Rows are points. To make a cloud, some directions were put in groups of two or more. Within a group, all points are equally far from the middle, so they leave a hole (a ring in 2 directions, a hollow ball in 3). The other directions are filled evenly. Then the cloud was stretched, turned, moved and blurred a little. How many holes are there, and how many directions does each take, smallest first?
In the rows, 128 means zero.

Cloud (14 x 2):
[[146 184]
 [ 92 105]
 [153  86]
 [121 182]
 [187 140]
 [117  85]
 [164  92]
 [175 168]
 [ 98 168]
 [181 109]
 [163 178]
 [186 125]
 [184 153]
 [161 179]]
Holes: 1 (2)

Cloud:
[[175  78 162  85]
 [ 91 159 101 149]
 [164 162 144  71]
 [144  91 189 187]
 [ 88  90  97 127]
 [ 63 128 169  77]
 [168 163  85 174]
 [180  88 113 153]
 [159  58 141 112]
 [110  54 111  99]
 [148  69  98  86]
 [105 190 142 168]
 [148  73 188 111]
 [182 115 110  97]
 [152  96  86  82]
 [178 172 127 125]
 [188 132 132  92]
 [162 189 172 160]
 [ 92  68 102  99]
 [143 133  75 134]
 [154  98  87  80]
 [142 103 204 138]
 [134  84 175 205]
 [165 118 198 107]
 [ 65 141 133 111]
 [ 95 147  93 196]
 [136 101 193 189]
 [ 73 126 151 171]
 [183 148 107 123]
 [136 187 175 142]
 [ 93 147  94 170]]
Holes: 1 (3)

Cloud:
[[107 199 118 124 149 195]
 [ 81 138  59 177 119 147]
 [164 120 135 166  78  86]
 [136 212  97  88 188  94]
 [183  97  46 154 148 162]
 [171 145  45 133 114 115]
 [165 106 126 162 161 186]
 [127 218 110 160 204 100]
 [129  93  85 151 108  62]
 [ 75 140 104  96 176 149]
 [103 202 134 138 102 174]
 [126 101 107 185 130 117]
 [ 83 133 147 106 141 154]
 [ 97 179 101 181 102 175]
 [180 177 114 140 154 179]
 [ 74 141  49 123 150 130]
 [111 195  97  79 128 160]
 [ 89  88  56 128 145 163]
 [175 106  40 120 122 174]
 [113  86  84 118  95  97]
 [172 167 146 125  83 162]
 [104 122  89 199 181 146]
 [143 102 115  68 106 157]
 [172 179 124 156  83 121]
 [168 138  27  97 164 188]
 [159 158  45  86 152 148]
 [ 91 116 123  99 169 188]
 [147 114 139  68  89 172]
 [108 146 141 147 217  98]
 [ 74 113  81 105 130 121]
 [ 79 180  70 104  95  75]
 [149 111 137 145 187 173]
 [183 122  76 161 111 112]
 [128 221 134 140 127 102]
 [183 142 134 148 125 145]
 [158 164  99  64 106 100]
 [119 101 111  82  93  71]
 [127  72  68 145 108 153]
 [ 95 161  37 169 162 112]
 [168 148  20 134 156 158]
 [ 85 102 117  82 101 140]
 [ 73 166  63 111 109  99]
 [ 78 164 137 136 142 189]
 [122  87  67 109 172 112]
 [148 113 141 155 165 153]
 [100 121  78 196 168 123]
 [ 88 181 115 183  98 122]
 [176 120  30 106 151 181]]
Holes: 2 (2, 2)

Cloud, 81 rows:
[[ 77 180 123  69  76 144  76 196]
 [ 99 174 153 138 116  81 109 170]
 [ 90 152 108  85  89  85  68 111]
 [136 178  97 144  86 147 126 201]
 [ 91 162 180 135 110 135  89 188]
 [132 183 130  68 123  89  88 171]
 [144 135 131  81 196 158  94  94]
 [ 38 126 112  90 130 195 145 115]
 [ 69 199 113  79 111 148 143 186]
 [ 98 154  84 180 136 181 115 171]
 [104 110 186  99 172 163 142 180]
 [ 59 116 162 145 103  94 197  72]
 [106 177  57 157 105  69 118 125]
 [ 89 206 143 141 104  61 185 117]
 [136  75 110 110 161 178  77 122]
 [ 99  98  84 111 171 123  88  86]
 [ 91 143  86 120  85  57  69  85]
 [ 53 153 152 109 165 189 144 191]
 [ 89 156 148 156 168 145  97 125]
 [ 73 123 145 108 179  77 184  88]
 [118 213 124 133 131 121 126 112]
 [105 129 111 118 151 157 123 126]
 [110 112 175 130 118  84 137 140]
 [153 118 161 108 145 150 100 119]
 [110 163 117  96 128 138  88  90]
 [129 202 124 172 183 166 177 108]
 [ 63 102 135 158 188 124 117 178]
 [ 80 125 144  47 175 107 137 181]
 [ 88 103  81 102 170 160 126  85]
 [121  96  51  74 170 130 175 115]
 [ 64 118 172  65 132 194 142 187]
 [ 58 211 129  77 138  90 139 113]
 [ 62 165 155  59 118 110 110 147]
 [ 49 169  97 145 102 175 140 115]
 [ 34 155  71  82 139 151 128 194]
 [ 48 174 156  72 176  89 125 185]
 [ 63 197 154  58 123 104 120 189]
 [151 128 112  98 154 111 135  84]
 [144 189 112  58 153 154 102 176]
 [ 57 158 133  88  71 111 170 132]
 [133 123 102 135  70 166 136 121]
 [ 31  97 191  66 191  84  86 166]
 [ 87 174  84  79 135  81 138 175]
 [ 99 172  91 159  93 121 104 147]
 [141 141  82 126 109  89  61 171]
 [ 92 161  94 144 113  65 153 120]
 [ 91 176  89 124 151  78 109 172]
 [102 154  97 124 148  79  87 155]
 [ 72  83 106 103  79  99  59  48]
 [141 188 129  82 132 149 162 216]
 [ 66 197 122 100  90 145 136 142]
 [135  95  75  78 174 113 123 100]
 [ 63 134  87  96  96 123  54 152]
 [100 187 120  74 148 182 190 170]
 [ 89 112 121  53  91 113  70  85]
 [128 204 127 119 195 159  92 122]
 [ 95 195 134 111  58  91 169 146]
 [147 145  93  54 162  96  86 186]
 [ 53 159 143 134 172 152 174 118]
 [ 76 129 200 146  90 174 137 146]
 [ 64 109  87  82  78 126 145 145]
 [ 67 131 126 134 155 109  79 102]
 [113 123  81 138  70  81 147  80]
 [144 122 132  49 128 133  90  96]
 [134 178 115 104  95  60  96 123]
 [ 93 207 182 156  90 126  58 160]
 [ 35 134 111 107 141 177 166 150]
 [127 125 126 134  95 134 122  81]
 [142  91 129 174 103  93 181 107]
 [ 37 161 159 140 201 124  99  74]
 [119 111  70 126 132 166 164 154]
 [142 125 132  68  80 157 105  92]
 [ 58 221 128 149 118  59 166  99]
 [103 181 112 164 176 137 131 145]
 [ 70 181  94 115  85  63 136  93]
 [ 93 199 144  60 162  95 144 204]
 [112  92 190 143 195  82 131 169]
 [130 156 162  79 174 126 112 168]
 [103 137  83  87  85 148  76 181]
 [ 52 121  93 116 140  88 176 164]
 [ 85 144 142 155 142 124 175 159]]
Holes: 0

Cloud (107 x 9):
[[137 163 163 172 159 122 169 201 144]
 [ 74 102 107 102 149 118 173 125 176]
 [162 182 174 175 106 107 141 116 132]
 [133 133  75 117 112 178  92 115 165]
 [106 131  63 141 147 157 193 149 121]
 [124 180  98 121 146  97 206  83 185]
 [126 174 115  55 150 201 205 150 175]
 [ 72 173  95 166 174 197 123 181 170]
 [178 185  63 110 138 180 204 144 144]
 [ 77  75  91 196 120 154 129 207 129]
 [105 160 188 121 141 131 151 143 183]
 [ 64  94  73 122  90 174 157 143 158]
 [ 84 168 138 132 168 119 130 126 236]
 [108 169 101 108 146 204 186 141 120]
 [116  97  87 144 190 177 114 143 142]
 [152 147 120 167  82 171 108 201 157]
 [161  75 127 125 109  99 158 185 142]
 [107 118  70 140 147 156 118  97  83]
 [137  85 157 151 160 142  73 154 159]
 [150 136 141 147 171 105  81 112 194]
 [ 78 116 193 121 134  84 180 112 171]
 [137 123 124 108 182  70 160 151 182]
 [ 74 115  67 120  78 137 210 162  98]
 [123 150 167 136 167 134  99 193 136]
 [147 165 114 126 126 103 151  80 139]
 [149 165  95  92 165 117 184 190 160]
 [ 94  88 141 150 111 117 155 144  70]
 [100 143 123 116 135 128 159  60 149]
 [100 148 138 106 146  62 170 111 137]
 [144 130  66  99 171 119 134 134 100]
 [ 95 167 171 163 143 167 191 164 147]
 [ 99 165 113  79 110 206 161 167  88]
 [ 67 132 108 103 131 136 138 199 104]
 [114 192 136  88 114 133 143 126 112]
 [ 73 112 131  45 164 132 140 102 156]
 [137 200  86 104 136 164 209 150 137]
 [103 200 155 150 154 180 152 175 152]
 [ 93 110  73 150 167 101 125  79 131]
 [149 141 113 104 163 126  81  88 201]
 [ 44 161 117 109 114  81 177 129 142]
 [149 160 123 139 154 175 116  91 163]
 [ 74 105  50  90 152 136 144 191  98]
 [ 67 136  73 123 181 126 184 139 139]
 [107 132 133 111  89 105 145 121  44]
 [ 97 175 147 117  93 160 160 135 163]
 [123 171 146 166  75 107 176 122 124]
 [143 142 125 201 146 142 221 162 110]
 [101 105  97 190 126 159  86 196 100]
 [ 79 218  58 135 170 171 161 117 167]
 [135 157  33 122 140 111 212 153 132]
 [ 86 190 100  89 102 123 185 154 177]
 [131 181  95 163 164 146 126 164 102]
 [112 163 175 136 184 155 147  96 104]
 [151 146  98 132  62 180 138 105  83]
 [ 93 169 120 154 167  95 154 153 106]
 [ 96 168 160 209  81 124 193 154 138]
 [174 140 141 174 109 219 142 162 129]
 [ 64 154  61 187 109 126 120 152 167]
 [ 52 113 193 159 118 105 144 166 149]
 [ 45  86  98 122 168  75 128 175 133]
 [135 113  84  89 122 144 135 179 126]
 [101 200  93 154 175 119 107 185 108]
 [ 53 130 146 152 151 144 172 157  78]
 [ 82 111 100 112 109  71 145 158 125]
 [109 138 165 130  88  90 167 130 122]
 [106 135  61 204 149 188 119 148  81]
 [142 179 114 113 120 101 200 175 122]
 [ 77 132 121 121 187 113  74 173 136]
 [ 83 126 141 189  84 179 129 139 167]
 [ 83 110  67 122 137  93 167  86 186]
 [128  75 152 160  77 152 190 148 177]
 [ 97 165 134  46 199 129 192 129 149]
 [103  81 123 146 127  73 149 135 194]
 [ 48 109 133  98 205 148 211 120 140]
 [ 48 121 162 158 155 133 153 181  78]
 [171 139  63 127 107 138 177 144 141]
 [ 76  71 144 101  71 141 105 143 134]
 [ 55 151 100 153 198 156 188 113  98]
 [ 45  91 136 131 146 149 154 114 165]
 [ 41 187 128 141  88 132 116 179 172]
 [143 137  98 141  90 181 205 108 160]
 [121 138 139  87  62 182 144 121 141]
 [ 82 150 124 137  57 159 162 158 143]
 [ 73 124 127 186 150  60 166 140 128]
 [108 164 130 157 181 135 161 137 249]
 [ 69 134 105 104  76 123 169 137  72]
 [ 89  99 140 146 183 110 105 125 213]
 [ 98 173 121  82 182 103 177  44 147]
 [152 176 138 203 116 130 150 175 165]
 [102 109 116 207 150 109 145 174  86]
 [106 153 114 194 103 121 208  84 167]
 [ 53 143 143 138 158  98 152 103 178]
 [ 57 153 164  79 119 158 155  71  82]
 [107 117 144 186 149 123 144 161 110]
 [156 123 157 156 137 195 130 173 153]
 [ 60 108 197 132 126 110 109 158 150]
 [169 145 104 149 124 130 177 178 168]
 [ 39 164 152 172 115 135 136 144 157]
 [114 161 103 144  63 133 192 107 148]
 [129 218 115  86 148  84 124 159 175]
 [126 121  60 114  79 133 156 134  79]
 [138 139  73 192 122 192 125 164 128]
 [117 120 105 143 138 171 199 128  71]
 [152 193  81 112  85 137 125 181 113]
 [ 53 160 141 136 151 115 159 135 215]
 [ 68 104 181 145 143 119 142 132 111]
 [ 85 104  92 111 189  92 161 151 153]]
Holes: 0
